Rows are points. The last column is the point's height on a tilted bowl or saddle (a function of degree 2), plus a little noise. Along how many of its main directions does it bend up, bend down or stay straight?

Points:
0: -43  55 -52  50
1: -24 -27 -24   7
2:  -5 -19  -6   4
3: -74  25  39  -8
4: -40   4  -6   3
5:   9  -8  24   9
6:  19  69 -29  62
7:  40  19 -16  26
8:  37   2 -41  20
9:  40 -63  -6  20
10: -32 -28 -45  16
11:  -3 -10  -3   5
12: -19  38  11  14
13:  34  84  -2  79
14:  64  59  30  76
15:  39 -11 -40  16
Directions: 2 up, 0 down, 1 straight

Points (21 x 5):
0:  -41  -40   -7   32   17
1:  -42    0  -36   26   21
2:   11    2    2   12   22
3:  -70   25   19  -17   -7
4:   27   -7  -30  -11  -24
5:   10   77   59   -5   44
6:   34   -3   71  -12   10
7:   27   16   29  -47  -36
8:  -14   -2  -48   49  -21
9:  -77 -100   27   47  -20
10:   25   29  -36   48  -35
11:  -77   12   -9  -20   -6
12:  -21  -36   37   34   26
13:    3  -38   10   18   14
14:  -50   38    5   11   25
15:   45   15  -15   32  -54
16:  -14   58   10   42   21
17:  -39  -27  -35  -77  -56
18:   32   16   -7  -14  -12
19:   54    0  -61    5 -100
20:  -25   25  -12   -4   43
Directions: 0 up, 2 down, 2 straight

Points:
0:  -29    8  -47  -21  -28 -121  101
1:  -20  -44   23  -35   -6  -62   10
2:   -7   -5  -16   24  -31  110   95
3:  -45   25   30  -57  -28   22   27
4:   56   25  -14   75   13    9    6
5:   30  -22   24   28  -19   71   57
6:  -13  -10   12   -8  -11   -3   -3
7:  -30   13  -13   36    3    8  -27
8:   24   59  -19   16  -79   -5   65
9:   19  -10   24  -96  -18  -68   34
10:   28   34  -54    1  -21  -34   35
11:  -25   51    9   -8   -9   12    8
12:  -55  -27   19   62  -75  -20   66
13:  -36   30  -15  -32   39  -14    4
14:    8   -2   27   11   -9  -32   18
15:   -1  -67    5  -23   -8    3  -29
16:   96   20   45   -1  -61  -14   18
17:   -2  -39    5    1  -62  -26   -3
18:  -41   39   41  -33   42   -7  -21
19:  -73  -23   53  -24  -31   72   41
20:  -17  -28  -10  -14   29  -10   -7
21:  -42   24    5   -4  -53   48   54
22:   41   26  -21   38   46   14    2
23:  -24  -60  -66  -43   18  -52  -10
24:  -11   -5  -37   13   -7   11  -12
25:   34   32    1    8   -3   26   16
26:   10  -47   -7   25  -26  -37    8
27:  -24  -81   18   29  -14  -10    0
28:   32   16  -28   40  -26   58   38
29:  -35  -21  -15  -48   -2  -19   -8
30:    4   46    5   11  -42  -37   37
31:   -4  -10  -19   26   16  -14  -11
32:  -17  -31   -5  -63  -35  111   56
33:  -32  -62   21   -9   13  -10  -18
34:  -14   16  -10   -3   -3   30    6
35:   -7   28   -8  -41   38  -53   48
36:  -17  -36   -8   16    5   -6  -14
37:   33   28  -24   44   35  -49    9
38:   -7   34  -48  -14   24  -40   25
39:  -16  -41  -31  -19  -28    3  -32
40:   -5    4  -16  -29  -15    1    9
41:  -16  -18   70   12  -14  -30   30
42:   14  -20  -37   55   42  -32   -1
43:   41   56   11  -17   27  -39   32
44:   35   24   18  -45   18    6   23
45:   60    2  -17   15   15  -23   39
46:   28   32   15  -39   27  100   78
47:    8   11   14  -24  -49    9   16
48:   19  -45  -17  -59   17   58   20
Directions: 3 up, 2 down, 1 straight

Points (64 x 9):
0:  -16   10   -8   11   -7   33  -62   -4  -10
1:  -27   27  -38    3   10   22  -37  -44   -4
2:  -67   14   30  105  -63  -20  -10  -21  -25
3:  -67  -26   23   14   22    9  -32   13  -16
4:    6    8  -63  -79  -65   35   -4  -34  -23
5:   25  -39   52   -2   -5   -5  -13  -16  -17
6:  -35   33  -16    3   42  -30  -46   -8   10
7:   -1   60  -17   43   46   -3   41   20  -25
8:  -13  -24  -21   31  -45   32   25  -29  -11
9:  -32    2    3   54  -30   21  -39   -7   -5
10:   18  -82  -44   36  -26   75  -29  -12  -92
11:  -10   46   -7   18  -78   27  -52   34  -36
12:   27   30  -13    8   13  -33   14  -76  -15
13:   -2  -23  -25  -21  -16   37   -7  -18  -12
14:  -86  -46  -11   -2   41   34  -10  -27  -60
15:   32    7   51  -94    2  -13  -16  -86  -80
16:  -15  -57  -25    2  -37  -28  -18    7  -19
17:   15  -23   17   13  -34  -36  -27    9    1
18:   39    3   37   -8 -100  -19  -33  -29  -55
19:    7  -37  -10   31  -50   -4  -68    7  -28
20:  -37  -24   24   -4  -27  -67  -42  -25   -1
21:   62   75  -59  -13  -27  -44    3  -17  -12
22:   25  -40  -32   11  -16   24   39   27  -29
23:   21   41  -60  -12  -13  -13  -13  -27   10
24:   28  -38  -25   31   46   -9    3  -33  -23
25:   58   36   83  -44  -58   10  -15  -40  -73
26:    1  -17   49  -50   89   28   22   13  -78
27:    9   15   -6   51   74   38  -61 -109  -46
28:   46  -29   70   30   16   27   65    3  -61
29:  -14   10  -27   25   17   50   39   13  -17
30:   44    1    2  -20  -28  -31   64  -21  -22
31:   35   -3  -44   -5  -21   22  -10    3   -2
32:  -38  -30  -23   25  -64  -36  -45  -17  -35
33:  -31    5   15  -36   53  -16   28   24  -16
34:    5   83   17   -3    7   -7  -53  -54  -15
35:    7   62    3  -33   22  -27   17  -65  -20
36:  -40   35  -15   59  -75  -36  -29  118 -108
37:   45    1   48   53  -12   22   -2   55  -45
38:   13  -33   -6  -44   -6   24   -9   18  -17
39:  -99  -31   35   33    7  -14   18  -30  -14
40:  -37    1   16  -11    3   61  -17   -2  -21
41:   -9   17  -46   24   31   43  -45   11  -13
42:  -25   54  -15   14   -9   22   48  -25    2
43:    7   53    1   52   38   18   44   -1  -14
44:   -8  -19  -40   46  -10    9    6   28  -18
45:  -19  -23  -11  -25  -39  -46  -11   12    2
46:   74    1   28   31  -21  -14  -15   22  -28
47:    3   16   20   64  -36   -1   85  -21  -20
48:   48  -82  -22   59  -15  -22   30   35  -70
49:  -16  -43   57   51   26   59  -23  -59  -39
50:  -41  -45  -10   50  -17   -7   12   60  -46
51:   20    3  -14    5   14   54  -19  -14  -12
52:   57  -18  -21   17   21   54   48  -34  -37
53:  -18   78  -23  -11   12   12  -32   28   -5
54:   29   -2   18    2   48   63  -33  -23  -45
55:   59    3   22   -6   -4   91   11   34  -66
56:   12  -18  -33  -21  -21   -8    0  -13    2
57:   29  -30   34   34  -13  -54  -70   46   -7
58:  -17   18   16  -12   47   17  -13  -21   -6
59:  -12   37  -45  -33  -21   15  -18   18    4
60:  -33  -11    8   36  -10   52   21   43  -32
61:   43   13  -98   14  -44  -20   23   -5  -14
62:    3   40  -52  -29   -8    9    8  -34    7
63:   26   -8   41  -72  -48    0   62   -5  -16
Directions: 0 up, 5 down, 3 straight

Points (61 x 9):
0:  -17   24   -9  -22   50   -5   40  -23  -19
1:   20   -3   30  -16   15   -1   10   90   35
2:   -2   -3   66   34  -19  -22    8   35   29
3:   11  -19  -59   13   35  -17    6   -8  -12
4:  -43    1   39  -34   11   -9   -2   24  -12
5:  -55   48    5  -20  -39  -13  -26   -9   -2
6:  -54    0  -11  -25    7    4   -2   32  -22
7:    3   30  -21   36  -12   25  -38   -9    0
8:  -33    4  -17  -46    1  -70    7  -46   38
9:  -10   49   30   80  -19  -40  -23  -26   52
10:    5  -56   11  -12    6  -18    8   58   54
11:    0   -6    9   -2   17  -27  -26   81   24
12:   61   44  -16   11  -14   37  -12  -19  -22
13:    4    6   32   16  -33  -14   -6   26   19
14:   44  -44   -3   -3  -70  -18   32  -12   43
15:   22  -56  -29  -76  -12  -12   16  -39   20
16:   -8  -32    1   57  -27   61   26  -27   24
17:   -8   29  -11  -41   -8   36   13   61  -52
18:   10  -26   26  -25   43   33  -20   95   12
19:    9  -43   19   -3  -33   20  -32   26   58
20:   46   25  -38   27  -16    8   -8   87  -31
21:  -12  -23   -3   35   -1   34   13  -37    5
22:   34  -32   -5  -18  -35   -7  -23   47   51
23:   20   96  -21   26   36   -9  -13   24  -57
24:  -55    1   16  -35   -6  -28   -1   11   -1
25:  -22   18   32  -59  -61   33   17  -12  -24
26:  -10   31   -3   49   26  -12  -37  -13   12
27:   50    6  -33  -21  -59   -6  -48   47   13
28:  -35  -32   15   29  -23    3    6  -37   23
29:   -6  -15    5    0  -11  -25   13   53   17
30:   -7   29   13   -5   40   13    3    9  -45
31:  -28  -52   27  -18  -30  -20    4  -19   25
32:   27  -28   28  -26   41   -8  -13   19   28
33: -121   25  -44  -23   -6   25  -58   37    2
34:   18   49   -7  -12  -36  -18  -20  -11   -4
35:  -12  -30  -32   23   24   11   43   -7  -27
36:    8  -40  -35   41   13  -33   23    9    6
37:  -18   15   38   39   10   55   10   18  -46
38:   41    5  -10   16   -6    5    8  -16   17
39:   -3  -22  -25    5  -38   47   27  -13    7
40:   43  -19  -30    5  -38   -8  -24  -31   53
41:  -47  -17   -6   38   -9   13  109   19  -53
42:   55   11    4   -5    6  -22   18   12   22
43:  -81  -56    0   13  -30   41    0   14   27
44:   65  -68  -25    4    4  -39  -18   20   75
45:   10    6  -16  -48   12    1   51  -36   -8
46:   -2  -16    8  -17   40   18  -19   40  -27
47:  -20  -13   33  -47  -51  -57   17   33   19
48:   18  -33   47    4   -1  -76  -31    7   78
49:   -5  -25  -21  -57   -6   -5  -36    0    2
50:   26    2  -49   52   -1    1   54  -44   23
51:   32  -29   17   49  -29  -30  -29   -7   80
52:  -40   18  -17  -37   -1  -36   22   58   -7
53:    1  -15  -19   -1   -1  -58    6  -49   46
54:    4   27   -1  -62  -24  -20  -13  -46    4
55:   25    9   42   29   28  -58    7   12   59
56:   38  -40   60   21  -26   -9   -7  -36   78
57:  -15    7   52  -24    4    9   52  -36  -19
58:   -4   36  -31  -16  -24   59   44   33  -62
59:   19   91  -33  -28   16  -33   56   20  -30
60:  -27    0   60    6  -14  -15  -22  -14    8
Directions: 3 up, 3 down, 2 straight
